Rows are points. To make a cloud, some directions were put in groups of two or more. Within a group, all points are equally far from the middle, so they leave a hole (a ring in 2 directions, a hollow ball in 3). The other directions are filled evenly. Then the cloud was stretched, turned, moved and blurred a little. Count the holes, and give their numbers of directions, smallest first.

Cloud:
[[ 0.38  0.11  0.25]
 [ 0.04  0.34 -0.26]
 [-0.20 -0.33 -0.67]
 [ 0.38  0.12  0.26]
 [ 0.32  0.31 -0.01]
 [ 0.39  0.23  0.11]
 [-0.39 -0.08 -0.19]
 [ 0.24 -0.22  0.22]
 [-0.35 -0.01  0.11]
 [ 0.17 -0.29 -0.70]
 [ 0.49 -0.23 -0.23]
 [ 0.14  0.01 -0.47]
 [-0.05 -0.12 -0.60]
 [-0.36 -0.22 -0.29]
 [ 0.36  0.02 -0.26]
 [-0.26 -0.55 -0.35]
 [ 0.02 -0.25 -0.70]
 [-0.41  0.04  0.01]
 [ 0.17  0.49 -0.04]
 [-0.12 -0.39 -0.75]]
Holes: 1 (2)

Cloud:
[[-0.11 -0.10 -0.20 -0.11]
 [ 0.00  0.41 -0.36  0.01]
 [ 0.02  0.36 -0.05  0.38]
 [ 0.01  0.46 -0.22  0.15]
 [-0.23 -0.58 -0.39  0.40]
 [-0.12 -0.16  0.02  0.03]
 [ 0.10 -0.06 -0.55  0.68]
 [-0.35 -0.30 -0.21  0.14]
 [-0.41 -0.17 -0.09  0.25]
 [ 0.07 -0.39  0.15  0.57]
 [ 0.47 -0.09 -0.34  0.43]
 [ 0.06 -0.54  0.00  0.73]
 [ 0.13 -0.08 -0.07  0.81]
 [ 0.24  0.38 -0.12  0.27]
 [-0.40  0.07 -0.33  0.43]
 [ 0.07 -0.65 -0.27  0.55]
 [-0.14 -0.21 -0.46  0.80]
 [ 0.00  0.04 -0.65  0.47]
 [ 0.05 -0.12  0.04  0.01]
 [ 0.27  0.02 -0.04  0.00]
 [-0.33  0.19 -0.14  0.35]
 [ 0.06  0.02 -0.67  0.39]
 [-0.06  0.24 -0.58  0.10]
 [ 0.24  0.38 -0.11  0.28]
 [-0.03 -0.01 -0.54 -0.05]
 [-0.43 -0.39 -0.31  0.43]
 [ 0.28  0.37 -0.13  0.23]
 [-0.09  0.43 -0.34  0.13]]
Holes: 2 (2, 2)

Cloud (27 x 4):
[[ 0.04 -0.43  0.30  0.22]
 [ 0.13 -0.10 -0.20 -0.27]
 [ 0.00 -0.59 -0.13 -0.25]
 [-0.24  0.10 -0.34  0.34]
 [ 0.20 -0.39 -0.51  0.05]
 [ 0.25 -0.06 -0.33  0.07]
 [-0.10  0.08 -0.21  0.50]
 [ 0.56  0.34 -0.62  0.15]
 [ 0.63 -0.06 -0.78  0.08]
 [-0.35  0.03  0.57  0.17]
 [-0.59  0.17 -0.24  0.58]
 [-0.58 -0.23 -0.20 -0.16]
 [-0.16 -0.17 -0.26  0.11]
 [-0.02 -0.03 -0.11  0.31]
 [ 0.13 -0.28  0.18 -0.39]
 [-0.30  0.19 -0.30 -0.17]
 [-0.09 -0.46  0.02 -0.38]
 [-0.70  0.21 -0.40  0.45]
 [ 0.11  0.13  0.16 -0.09]
 [ 0.01 -0.74  0.10  0.06]
 [ 0.13 -0.39 -0.23 -0.58]
 [-0.32 -0.03  0.28  0.00]
 [-0.25  0.17 -0.38 -0.27]
 [ 0.03 -0.53 -0.21  0.08]
 [-0.61 -0.16 -0.17  0.19]
 [-0.48  0.11  0.11 -0.21]
 [-0.04 -0.96 -0.13  0.01]]
Holes: 0

Cloud:
[[-0.43  0.04  0.71  0.05]
 [ 0.66  0.06 -0.18  0.19]
 [-0.34 -0.35  0.34 -0.03]
 [-0.07  0.31  0.19  0.55]
 [ 0.52  0.22  0.11  0.32]
 [-0.14  0.38  0.21 -0.09]
 [-0.12 -0.47  0.35 -0.11]
 [-0.07 -0.08 -0.26 -0.11]
 [ 0.36 -0.44 -0.14  0.42]
 [-0.01  0.22  0.57 -0.15]
 [ 0.46  0.17  0.33  0.24]
 [ 0.43 -0.46  0.00 -0.03]
 [-0.09  0.32  0.30 -0.17]
 [ 0.34  0.31  0.10  0.48]
 [ 0.30 -0.13 -0.56  0.35]
 [ 0.26  0.14  0.56 -0.04]
 [ 0.17  0.07  0.34  0.59]
 [ 0.16 -0.33 -0.17  0.54]
 [-0.07  0.28  0.45 -0.17]
 [-0.01  0.25 -0.24 -0.05]
 [ 0.14 -0.03  0.75  0.17]
 [ 0.00  0.19 -0.02 -0.22]
 [ 0.15  0.06 -0.54  0.19]
 [ 0.41 -0.29 -0.44  0.39]
 [ 0.09 -0.05  0.78  0.15]
 [ 0.65 -0.07 -0.12  0.05]
 [-0.05 -0.18  0.82  0.10]
 [-0.05 -0.45  0.61  0.04]
 [ 0.13  0.40 -0.29  0.24]
 [ 0.18 -0.53  0.40  0.14]
 [-0.46 -0.21  0.38  0.11]]
Holes: 2 (2, 2)

Cloud, 54 rows:
[[-0.08 -0.25 -0.31  0.18 -0.56  0.09]
 [ 0.07  0.80  0.16  0.20 -0.22  0.14]
 [ 0.20 -0.08  0.13 -0.06 -0.55 -0.48]
 [ 0.31  0.50 -0.13  0.44 -0.13  0.09]
 [-0.20 -0.41 -0.34 -0.13  0.34 -0.24]
 [ 0.11 -0.63 -0.07 -0.03  0.12 -0.45]
 [-0.12 -0.45 -0.26 -0.28  0.35 -0.20]
 [-0.41  0.17 -0.31  0.10 -0.13 -0.20]
 [ 0.67 -0.56 -0.02 -0.03  0.09 -0.01]
 [ 0.28  0.28 -0.43 -0.03  0.38  0.06]
 [ 0.13  0.00  0.29  0.12 -0.61 -0.33]
 [-0.06 -0.31 -0.18  0.42 -0.49  0.04]
 [ 0.27  0.09 -0.38 -0.02  0.53  0.23]
 [-0.11 -0.47 -0.28 -0.17  0.39 -0.22]
 [ 0.17  0.50 -0.20 -0.56  0.31  0.08]
 [ 0.04 -0.41 -0.23  0.21 -0.54  0.04]
 [ 0.57 -0.40  0.10  0.46 -0.11 -0.16]
 [-0.06  0.36 -0.46 -0.38  0.04 -0.11]
 [ 0.03  0.07  0.04  0.19  0.47  0.49]
 [ 0.51  0.52  0.42  0.13 -0.46 -0.05]
 [ 0.30 -0.62 -0.13  0.04 -0.33  0.11]
 [ 0.32 -0.60  0.12 -0.28  0.13 -0.05]
 [ 0.14 -0.06  0.55 -0.20 -0.29 -0.17]
 [ 0.60  0.29  0.38  0.03  0.08 -0.50]
 [ 0.37  0.25 -0.29 -0.29  0.40 -0.30]
 [ 0.09  0.27 -0.37 -0.27 -0.48  0.25]
 [ 0.79 -0.17  0.23 -0.06  0.04  0.32]
 [ 0.40  0.58  0.32  0.19 -0.51  0.02]
 [ 0.25  0.53  0.25  0.03  0.65  0.11]
 [-0.02 -0.14  0.21 -0.06  0.65  0.06]
 [-0.24  0.30 -0.05 -0.11  0.06 -0.53]
 [ 0.45  0.53 -0.05 -0.22 -0.19  0.50]
 [ 0.54  0.22  0.11 -0.74  0.10 -0.21]
 [-0.21 -0.13  0.12 -0.32  0.40 -0.02]
 [ 0.50  0.43  0.49 -0.13 -0.01 -0.46]
 [ 0.10 -0.17  0.05  0.19 -0.07  0.59]
 [-0.17  0.55 -0.06 -0.39 -0.04  0.28]
 [ 0.02 -0.54 -0.22 -0.14  0.41 -0.27]
 [ 0.50  0.34  0.35  0.04  0.32 -0.51]
 [-0.24  0.34  0.19  0.05 -0.33  0.34]
 [ 0.30 -0.08 -0.03 -0.34 -0.38 -0.54]
 [ 0.53 -0.35  0.11 -0.26  0.54 -0.03]
 [ 0.22 -0.31 -0.01 -0.61 -0.19 -0.27]
 [ 0.36  0.07 -0.22 -0.30 -0.65  0.03]
 [ 0.10  0.78  0.21  0.04  0.34 -0.08]
 [-0.45  0.35  0.15  0.20 -0.09  0.07]
 [-0.13 -0.22  0.11 -0.42  0.38 -0.09]
 [ 0.65 -0.04 -0.24  0.15 -0.12  0.39]
 [ 0.04  0.06 -0.17  0.12 -0.72 -0.10]
 [ 0.61 -0.29  0.36  0.07  0.04  0.32]
 [ 0.45 -0.35  0.50 -0.03  0.28  0.01]
 [ 0.57  0.34 -0.03 -0.03 -0.04  0.57]
 [ 0.04 -0.12  0.37  0.31 -0.32  0.32]
 [ 0.51  0.43  0.56 -0.14 -0.36 -0.20]]
Holes: 3 (2, 2, 2)

Cloud, 47 rows:
[[ 0.25 -0.23  0.49  0.17 -0.27  0.12]
 [ 0.10  0.21  0.70  0.18  0.16 -0.01]
 [ 0.14 -0.21  0.04  0.10  0.03 -0.45]
 [-0.34 -0.30  0.28  0.56  0.51  0.30]
 [ 0.40  0.35  0.21 -0.17 -0.29  0.15]
 [ 0.07 -0.20  0.32 -0.26  0.50  0.05]
 [ 0.33  0.25 -0.32 -0.17 -0.51 -0.37]
 [ 0.17  0.00  0.05 -0.35 -0.39  0.03]
 [ 0.41  0.32  0.23  0.12 -0.43  0.07]
 [ 0.07 -0.39  0.44  0.24  0.68  0.27]
 [ 0.56  0.51 -0.10  0.00 -0.07 -0.09]
 [-0.10  0.40  0.30  0.25  0.29 -0.27]
 [ 0.37  0.07  0.38  0.19  0.26 -0.27]
 [-0.09 -0.09  0.48 -0.30 -0.10  0.05]
 [ 0.48  0.21  0.26  0.40 -0.05 -0.23]
 [-0.22  0.47  0.50 -0.28  0.46 -0.04]
 [ 0.00 -0.40  0.60  0.12  0.48  0.35]
 [-0.65 -0.02  0.19  0.14  0.77  0.30]
 [-0.33  0.51 -0.11  0.06 -0.33 -0.19]
 [-0.04  0.10  0.18  0.47  0.50  0.66]
 [ 0.00  0.46 -0.57  0.21 -0.02  0.27]
 [-0.11  0.37 -0.07  0.58  0.45  0.00]
 [ 0.53 -0.01 -0.30 -0.13 -0.31 -0.13]
 [ 0.02  0.32  0.05 -0.19 -0.56 -0.16]
 [-0.35 -0.33  0.31 -0.01  0.70  0.26]
 [-0.11  0.18  0.48 -0.23  0.34 -0.25]
 [ 0.55  0.37  0.26 -0.11  0.11  0.10]
 [-0.48  0.57 -0.46 -0.11  0.05 -0.13]
 [ 0.25  0.48  0.18 -0.07 -0.36  0.14]
 [-0.42 -0.18  0.17 -0.14  0.59  0.47]
 [-0.13 -0.34  0.44  0.12  0.71  0.45]
 [ 0.27  0.00  0.42 -0.32  0.07  0.24]
 [ 0.01 -0.38 -0.05  0.18  0.07 -0.33]
 [ 0.42 -0.23 -0.23  0.32  0.32  0.28]
 [ 0.06  0.28 -0.02  0.46  0.69  0.42]
 [ 0.14  0.49 -0.12  0.47  0.03 -0.22]
 [ 0.09  0.08  0.04  0.57  0.43  0.60]
 [-0.73 -0.02 -0.04  0.04  0.52  0.18]
 [ 0.19 -0.37  0.41  0.21 -0.11  0.32]
 [ 0.02 -0.41 -0.27  0.37 -0.26 -0.14]
 [-0.29 -0.29 -0.04  0.50  0.50  0.02]
 [ 0.74  0.07  0.11  0.16 -0.04 -0.05]
 [-0.60  0.25  0.03  0.38  0.16  0.11]
 [ 0.00  0.22  0.52 -0.06  0.39 -0.23]
 [ 0.59 -0.26 -0.13  0.28  0.00  0.26]
 [-0.02  0.47  0.36  0.41  0.54  0.35]
 [ 0.21  0.70 -0.06 -0.21  0.15  0.17]]
Holes: 2 (2, 4)
